Rows are points. Two turns around zero, p and q, are shown by what they do to some points. Where does a point land after both, in the order given? Backwards means that the second turn is done in reverse. Each puzzle has new turns, and all numbers are rounded.

Turn p:
[-37  14 -33] -> [46 10 22]
[ 22 -18 -33] -> [ 15  15 -38]
[20 11 31] -> [-29 -25  -1]
[24 -2  8] -> [-15 -10 -18]
[-31   9   6] -> [ 8  3 32]
[  2 -14  21] -> [-24   7   3]
Turn q:
[ 7 -5 32] -> [32  7  7]
[  8  15 -19] -> [-13 -16 -15]
[-16   4  34] -> [25 28 -4]
[  1 -13 -47] -> [-44 -19  11]
Where do these land?
p, then q backwards: [23 27 29] -> [ 27   1 -37]
q, then p backwards: [-24   6 -20] -> [ 11 -24  17]
q, then p: [  4 -31   4] -> [-28  -8  11]
p, then q: [ 3 -3 32] -> [-3 32  3]
q, then p: [-23  -8 -48] -> [14 19 48]
p, then q: [18 10  3] -> [-13   1  16]

Turn p:
[ -5 -28 -13  14] -> [ 27 -12  15  -7]
[ 17   2 -19  -2] -> [ 2 10 16 17]
[ -5  10  48 -22] -> [-33 -21 -37  -2]
[-8  6  0  2] -> [-2  5 -2 -8]
[-3  7 -9 -9] -> [-10   6   9  -2]
[ 4  2 -8 17] -> [15 12  0  2]
Turn q:
[ 27   5 -17 -12] -> [-14   4   0 -31]
[ 10   1   7 -15] -> [-10  14  -8  -4]
[  6 -15  26  20] -> [-20 -15  -7  26]
[-31  -6  -5  -2] -> [30 -1 -4 11]
[-13  15 -11   9] -> [15 -2 19 -1]
Where do these land?
q, then p: [ 28 -16  29   5] -> [ 12   8  12 -39]
p, then q: [ 1 16 -1  5] -> [ 5  5 15 -4]
q, then p: [ 15  16 -12  -2] -> [-21 -10  -6  -6]
p, then q: [-1  1 10 15] -> [ -2  -3   2 -18]
p, then q: [-9 14  9 15] -> [  6   8   8 -20]
q, then p backwards: [-15 -22 -19  -8] -> [ -6 -14  17  25]
p, then q: [-19  -8 -16 -29] -> [  7  18 -20  27]

Turn p:
[13 30 -1 10  1 -5] -> [-28 -11  13  10  -1   1]
[-11 -16 -37  -1 -22  18] -> [ 24   1   9 -15  28  30]
[-12   5 -10  24  -1 -11] -> [  4  -2  24   9  13 -11]
[ 2  2  8 11  5 13] -> [ -8  -3   1 -14   2 -10]
[ 23   1   0 -13  27  -3] -> [ -3 -18  -5  -2 -33   4]
[ 21  -5  45 -11   5 -23] -> [-12  -4 -37  22 -21 -26]
[-36 -17  -6 -20 -16  10] -> [24 37 -5 -8 13 13]
Turn q:
[-17 -16  22  31  -4   0] -> [-5 -8  5 10 18 39]
[  0  24  10  -5 -26 -48] -> [ 26 -37   4 -40  -5   2]
[-28  -4 -18  -2  15   3] -> [-23  16 -19 -12   7   3]
[29  0 15 13  4 -1] -> [ 10  -3  28  13 -12   5]
[-16  -1 -21   7  -1  15] -> [-16   7 -24   6  -5   5]
[ -2  -9  -4   5 -15  23] -> [ -2  -4 -15  25   3   1]
[ -2   5  11 -20  23  18] -> [  9  32   3   2  11 -12]
[  5 -16  16 -27 -16  -7] -> [ 12 -16   7   2  26 -22]
[ 30  17 -30  -3  21  -3] -> [-10  14  11  -7 -41 -22]
Where do these land?
q, then p: [-29 -12 -37  22 -33  15] -> [ 41   3  33 -19  25  18]
p, then q: [-15  16   3 -30  21 -12] -> [ 28 -16 -24   7 -11  13]
q, then p: [17 -8 11 17  4 -2] -> [ -7   3 -12 -11  10 -19]
q, then p backwards: [  3 -19   9 -10  17  -3] -> [-16  14  -2  18  -7   2]
q, then p: [ 27  21  -1 -20  -3  10] -> [-10 -20 -10  31   9   0]
q, then p: [ 6 -2 17  7 -7 -4] -> [ -1  -9 -11 -11  -2 -10]
p, then q: [ -8 -15  12  -5 -29  14] -> [-11  24  -2 -13 -21 -14]
p, then q: [-17 -10  -5   3  10 -39] -> [ 12 -20  24   7 -20  22]
q, then p: [16 28 -9 16 20 20] -> [-32   0  -1   7  31  11]

Turn p:
[-16  22  -5  -6 -37  24 -12  -2] -> [ 2 35 -7 12 -1 25 -3 29]
[-12   2  -2 -19 -29 -18 -22  15] -> [-29  16  10  -7  14  24  15  11]
[ 13   7   1 -15   0  18  10  10] -> [  2  -5 -17  19  10   9  -9  -4]
[-7 -1 -8 14 20 10 16 16] -> [ 19 -12 -17   2 -11  -3  17 -12]
[-26  -9  10 -25   2 -19 -25  -3] -> [-34   6  -3 -35   1   8  -1   5]
[  1  11 -10   3  19   0  33  -8] -> [ 34 -11 -10  -6  12  -9  -3 -10]
[  7 -30  30  12   5 -18   2  -8] -> [-21 -12  11  -4  -2 -41   2   0]
[ 16 -13 -24  16  10   8  16 -11] -> [ 25   4   8  10  -7 -12  -4 -28]
[ 21  27 -16  26   7  10  21  -1] -> [ 45 -13   8  21  -2   4  -1   1]
[  2 -18  24  -6   3 -16 -40  -7] -> [-43  -7  17 -14 -16  -6 -11   7]
Turn q:
[ -5  11 -13  -7   2  30 -24  -7] -> [ 7 -9 -9 31 18 18  4 -9]
[-19  -3  18  10  10  -5   6  18] -> [-11   1   0 -26   8  -4   5 -19]
[ -1 -33  15  14   1  -4 -14  11] -> [ 23 -14   3 -29  14  -8   0  -1]
[ 28  25  -4  10  10 -36  19   1] -> [ -5  37 -11  -9 -37  -5 -17   6]
[-21 -20   7  22 -15   9 -11  13] -> [ 17 -10  11 -14  19 -11  23 -15]
[  2 -11 -12 -23 -17  18   5   8] -> [ -3 -18  13   9  -1  19  17  16]
[ 11  21 -16 -18   7 -20  19 -36] -> [-21  17   5  29 -20  -9 -30  18]
[-10   1   6   2 -23  19 -16  -4] -> [  9 -19  -4  15   8  -8  21  -8]
[ -3  21 -32 -10  11  -5  -3 -13] -> [ -5  16  10  30  -7  14 -18  -7]
[ 21   4  13  26  27 -19  34  -1] -> [-12  41 -15 -30  -4 -13 -14  16]
[ -3 -16  18 -26 -13  12 -15  11] -> [  0 -42  -3  -6   1   9   8   2]
Where do these land?
q, then p: [ -3 -28   6 -15   2 -14  15  -6] -> [-35  -8 -11  -6   2   2   9   3]
q, then p: [-19  24  15   1   9   5   0  -2] -> [ 16  15   4 -27  -6  -3  -3  -1]
p, then q: [ 13  17   7  20  -8  -4 -14  31] -> [ -1   5   2 -27  17  -7  31  10]
p, then q: [-14 -13 -13  11  -8   0  17 -24] -> [ -8   7 -15   9 -31  -3 -15   1]
p, then q: [ 27   3  -1   1   0  30 -13  -2] -> [ 31   3  -7   7  10 -14  16 -12]
q, then p: [-12  32  -8   4  40  -8   0  12] -> [ 18  20  -3 -18 -20  20 -29  20]
p, then q backwards: [-11 -36  -1 -17  -4   4  31   4] -> [-17  23  24  33   7  10  -1  -7]
p, then q: [ 20  26  -3  -9 -20 -14 -11  18] -> [ -6   2 -18 -20  35   7  13  -3]
p, then q backwards: [  7   1 -12   3 -15  17 -48  -7] -> [  8  19 -33 -24   9 -21  19   7]
p, then q: [ -9 -26  10   1   4 -16  23 -23] -> [-10  -2   8  -3 -25  -6 -36  -6]

Turn p:
[ 23 -22 -17  32   3 -10  12  -3] -> [  9 -42  -6 -17   6  10  14  12]
[22 14  4 16 22  6 -5 18] -> [-16  -5 -10 -24 -20  -1  -8  21]
[-23  16 -16   1 -21  33 -10 -35] -> [ 17  -1  19  -1   1 -12 -30 -47]
[ 17 -15 -27 -10  -7  -5   0  10] -> [ 25   3  -7 -16   4  16  16   5]
[-32  11   6  -4   8 -23  16   0] -> [-15   1   1  38  -8  17   0  -5]
[ 11   9  18  -6  17   6   4 -10] -> [-13   2 -21   1  -3 -18  -8   2]
[-32 -11 -19   8 -21 -11 -18 -22] -> [ 27 -12  34  21  -3   0   6 -22]
[  3 -18  23  -5  12  -7   2  26] -> [-24  11  -2  -1   6  -2  24  21]
[-31   3   9 -20   9   7 -15 -17] -> [ -4  19   8  21 -12 -19   3 -26]
[ 28  22   7  -4 -16  32  32  25] -> [-18  15 -19 -33  29  18 -33   8]
[ 15  -8  12  -8  -6 -28 -18   7] -> [ 14   7   2  10   1 -10  13  33]
Turn q:
[ 9  6 -8  3 -4  7 -4 34] -> [  8   1  26 -16  -9  -1  10  15]
[-38 -33  -8  -8  -5  -9  29 -24] -> [ -1 -12 -40  18 -16  39 -17  -3]
[ 10  18  -4  29   5   2 -24   6] -> [-20  -4  26   8   5 -22  13   7]
[11 13 10  8 24 -5  8 11] -> [13 10 16 12 22 -4  1 11]
[ 8 21 -2  8 -5 24  3  0] -> [-20  15  15 -15   8  -2  -6   4]
[ 33   8   1  10 -12  -8   2   4] -> [ -2  -5   6 -18  23  -5  23   2]
[  9  37  -6  -5  -3 -12 -12  10] -> [  0   4   3 -14   7 -33   3  24]
[-26 -33  18 -28  -1   6   9 -25] -> [ 12  -2 -30   9 -15  20 -27 -33]
[  6  11  13  13 -10  -7 -17  17] -> [  1 -19  21  -7   5 -18   3   3]
[-21 -48 -14 -31  12   1   7 -32] -> [ 11  12 -44  22 -30  27  -1 -28]
Where do these land?
q, then p backwards: [-16  24 -11 -11 -10  42  12  18] -> [  5  34   3   6  -5  21 -19  37]
p, then q: [  6  -3 -33  13   6 -12 -11 -35] -> [ -3  -9 -12 -14   8  16  37 -27]
p, then q: [  0   7 -19  12  16   4 -11  17] -> [  0  -3  -5 -29 -10   5 -11 -10]
p, then q: [-13 -33  22   3 -22 -24  12  -5] -> [11  1 21 35 23 25 -3  6]
p, then q backwards: [  9  -6   3 -21   3  29  -2 -12] -> [ 19  10   9 -24  -4   5  -9 -18]
q, then p: [ 26   7  14 -11 -16 -16 -11  10] -> [  8   4 -33  13   5  -1  19   9]
p, then q backwards: [ -5  13 -11   0   7   3 -24  18] -> [ -7  -2 -15 -11   0  22  -5  19]
q, then p: [-23  17  24  14  16 -13  -8 -26] -> [  2 -28  23   5 -31  -6  18   9]
p, then q: [ -6   2 -13 -23  17  12  29  -1] -> [-32  23 -16   4 -10   3  -1   7]
p, then q: [ 22 -26  22  22 -18 -25  13  16] -> [38  7 29 18 -7 26 -1 10]

Turn p:
[-14  19  19  17  26 -14   9  -4  11] -> [ 11   5 -26 -21 -31   5  -3  -4  -6]
[ -9  19   0  23   0   0  10 -26 -18] -> [  4  -2   4 -32 -12 -11 -16 -14  18]
[ 22  -2  10 -37  -2   0  11   9   2] -> [ -3   4   0  20  10 -25   7   8 -29]
[-17  15  -4  10 -33 -10 -11 -10  -4] -> [ 22  -5  17  -9  10  13 -27 -11   7]
[ 32 -33  -3 -21   7  -8  10  19 -18] -> [-38 -11   1   9  23 -11  22   8 -26]
[ 21 -17  -3 -29   7  -5 -25  30 -12] -> [-10 -22 -13  29  30   0  23   1 -16]
[  8 -15 -22 -36  13   6   9  41  -5] -> [-18 -28   0  33   6  -9  19  34 -15]
[ -2  20  -5  16  31  26  -5 -28  16] -> [  7  22 -24  -5 -23 -14   3  -2  39]
[ 4 20  0 43 -1  2  7 -3 22] -> [ -9  16  -8  -3 -31  16 -27 -18  15]
[-25 -14  -9   4 -25 -16 -10 -21  13] -> [ 18  16  16 -17  20  26 -13  12   6]
[-21 -11  17  10 -23  17  -4  -7  -8] -> [ 16   5  32  -8  -2  11  11 -15   6]
Turn q:
[ 11 -16 -19  14  -7  30  17 -22  -9] -> [-16  16  -1  17  12 -32  25  -7  10]
[ -9   1   1   2 -27  22   8 -20 -26] -> [ -2  13  20  32  -9 -20   5   4  17]
[  5  15  33  22  30 -39 -18  12  17] -> [ 25  -2 -15 -51 -24  31  -3  -1   1]
[ -3 -16  20   0  -3  17   9  24  16] -> [  0  15 -20  16   2  23  11  10 -16]
[-10  -3 -21  -3 -25   6  -2 -33   9] -> [  2 -19  25  15  16 -17  21   5  14]
[ 10  -1  -6 -29 -11  23  34 -14  -5] -> [-13   4  10  26   1 -33   5  12 -28]
[-19  -2 -27   2  -8 -11  19  -9 -13] -> [-19 -21  15  13  -8 -10   5 -22   5]
[ 12 -14  12 -16  16 -27 -23  22  -3] -> [  4 -15 -31 -17  -3  14 -30  13   1]
[-10   7   7  -8  32   5 -15  12   6] -> [-15  10   2 -24   6  22 -13  10  -6]
[ 12  28  -1  17   3 -25 -28  28   8] -> [ 32  -1  -5 -26   7  22 -24 -25   3]
Where do these land?
q, then p: [  6  -3  -3 -17 -27   7   1  10  -5] -> [-17  -6 -13  -7  -1  16   0 -19  11]
q, then p: [-41 -12   6   6   6  -6 -27 -18 -12] -> [ 17  25  14  27 -22  22  13  10  -7]
q, then p: [-10 -12  -3  -5  -6   8  11  25 -14] -> [  5  -4   6 -10  -5  13  -5  -9  29]
q, then p backwards: [ -8  24  -2 -10  23  22  -1  10   1] -> [  9 -20   4   7 -24 -15  17 -12   9]
q, then p backwards: [ 31   2   7 -32  13   6  -9  -5 -14] -> [  8  17 -16 -22   2 -20  24 -21   7]
q, then p: [-28   6   3  -3  -7 -18   2   1  14] -> [ -7  12  25   4  -3  -1  22 -10  -1]
q, then p backwards: [ -2  15 -28 -33  18   7   2   6 -21] -> [ 30   5 -15   3 -28 -16  25  -2 -12]
q, then p: [ 48  -7  -9  17 -12  -8 -39  27  11] -> [-27  11 -46  17  23 -20  -6  17  28]
p, then q: [-48   0   0  18  -7   2  12 -27  28] -> [ 38  20   3  13  25  -1 -20  17 -32]
q, then p: [ 19  11   3  25 -29  -2  15  -2 -18] -> [-12  21  -6 -12  10  -4 -36 -18  -3]
p, then q: [ 26  -5  32   6  12 -23  31 -17  29] -> [  2  -4  47  11  -9 -11 -40 -16   8]
p, then q: [  7 -19  -5  28  16   5   1  -9   1] -> [ -8  -7  28  10   7  11  11   6 -16]

Turn p:
[ 42  13   9  26  14  -1   7   4 -17   4  34] -> [ 31  15 -14  25   0  -7  29  25  22  -7 -18]
[-27 -19  16 -21  19  -8  -8 -10  -3   7   4] -> [-13 -23  13 -14 -23  -5   1  -1 -19 -20  -8]
[ 39   5   4  14   3 -11  -8   1  21   9 -29] -> [ 12  29  -9 -21  -6 -22   3  -6  18  30  -6]
[-11   6  -9   1 -25  13  14 -18  11 -11  32] -> [ 12 -33 -20  15  23  17   3  -7  -4  -1  10]
[ -1  -5  21  -4   4   2  -5  21   9 -10 -18] -> [-16  18  -1   3 -17  -7  -4 -22  -2  -1  -3]
[-24  11  17 -13   4 -14  28   8 -10  15 -15] -> [-29  -5  25  -2  14  -3   1 -10  -3  -6 -30]
[  7   0 -24  -2 -20  -9 -23 -15 -14 -34  -4] -> [ 31  -3  12  14  -1   2 -30   4  -7  14  27]
[ 12 -48  12  -2   4  22  12   2 -26  22  13] -> [  6   7  -7 -17   3 -11   8   6  10 -61   5]
[ -6   8 -21  -4  28  13   9  -3  32  -4 -17] -> [-10   2  -2 -25 -13  36   6  -9   8  23  -1]
[-28  27 -19  19   6 -36  -6   7  18 -11 -11] -> [-18  -7   0   9  -6  13 -27  16 -10  45 -21]
[ -4  -1   1 -20 -11 -16 -10  20 -18  10   7] -> [-18  -7  17  16  -1 -22  -5  11   6  -9  10]
[  2   4  -6   6 -27  43  -9 -16  -3   2   2] -> [ 13   7 -14  -2  27   8  14  -8 -19  -5  34]
Turn q:
[ 15  13 -22 -25 -16  19   6   3   5 -24  29] -> [-31 -10   5   1  10  -5 -12  43   7  16 -11]
[ -9  11 -15 -23 -17 -19  -6  15   1  -8  -7] -> [ -7 -20  -2 -19  -8  12   0  13  23 -13  -8]
[ 17  -2 -30  23 -22  16  28  28   4 -18  22] -> [-14 -33  29  22  29 -11 -14  22 -18  -8 -16]
[ -5 -29  38   4   8 -18 -26 -21  11   6 -20] -> [ 33  24  -1  -2 -21  -8  23 -33  20  16   1]
[ -8 -14  10  26   9 -21 -12 -36  -8  31   0] -> [ 26  41   4  17 -19  10  16 -16 -10 -17   6]
[ 21  26  -4  -9 -16   5  40  13  -1 -15   8] -> [-13 -33   6   4  25  24  -8  25 -10  17   7]
[-17  -3  -2  -7  26  -7   1  -7  20   1  -8] -> [ 15  -3 -30   2 -14 -13   3   1   2  -3   8]
[ 31  20 -18 -15   9   1  -4  26   0  -9   3] -> [ -3 -13  -7 -20  14   7 -33  16  -3   9 -21]
[-24   8  27  23   5   3 -25 -12   4  10  -5] -> [ 13  20  12 -14 -21 -15   8 -19  -7  -4  28]
[ 11  10 -21 -18 -10  20   1   1   2  -6 -26] -> [-26 -20 -10 -12 -11   7   1   0 -11  12 -21]
[-14 -23  20   7   6   6   2   2 -10  36   8] -> [ -1  21   1  24   0   0  -8 -33   8 -11  18]
[-18 -17  16  15  18  -5  -6 -13 -28  -5  -4] -> [  8  27  -6  -5  16  -8  25 -19  -2 -13   9]
Where do these land?
q, then p: [ 17  23  26  -5  -3 -39  33  14  -4   2 -23] -> [ 19   9 -16 -24  -9  14  33  -6  19 -33  28]
q, then p: [  1   3  -7 -20  11  21 -14  12 -18  14  17] -> [-16 -11   8   5 -14   9  -2  11 -26  23  11]
q, then p backwards: [ -8   1 -19  22  -7  -6   8 -24   6   8  24] -> [ -3   5   5   5  11   5 -19  11 -37  -4  15]
q, then p backwards: [  9  -7  -4   5   9  29 -22  -7  -7  13 -18] -> [-12   0  30   7   3  -3  -6   7  14  -5 -28]
q, then p backwards: [ -5 -21 -13  13  17   8 -41   6 -16   2  11] -> [ 14 -21  31  12  -3  -8   7  13 -17  11 -29]
p, then q: [-16  27  11   0  -3 -27   5 -28  37 -16   4] -> [ -6  21  -6  28 -19  18  10 -40  -6  -9 -23]
q, then p: [ 33  -1  37 -16 -22 -15  23   9   2 -22   3] -> [-15   9 -24 -38 -11  -6  39   0  11 -18  -8]
q, then p: [ 18  -2 -18  -2  -7  17 -11  33   3 -14   0] -> [-13   4  15 -20 -26 -18 -18  -4 -16  -2   0]
q, then p: [ -7  14  23  -5 -33 -12   9   8  -9  -3 -19] -> [  0 -18 -14 -12   1   5  19 -26   0 -29   3]
q, then p: [-35 -15  -2  12  16   7   5  -8  17   7   5] -> [ 20 -14 -10  21   8   1 -24  14  11   9 -14]
q, then p: [ 17  -1   1 -25 -10 -14  24   3 -30 -23 -23] -> [-16   7   5 -37  -3  36  13 -11   9 -19   2]
q, then p backwards: [ -5 -23 -24  -3   9  12 -20  -3  12  26   4] -> [  1 -18  29  11   5 -18  -4  27  -2 -15   0]
p, then q: [-18   1 -11  25  22  20   1 -15   6   8  13] -> [-37 -15 -12  -1  19  -3  -9  -8  -8  -3 -13]
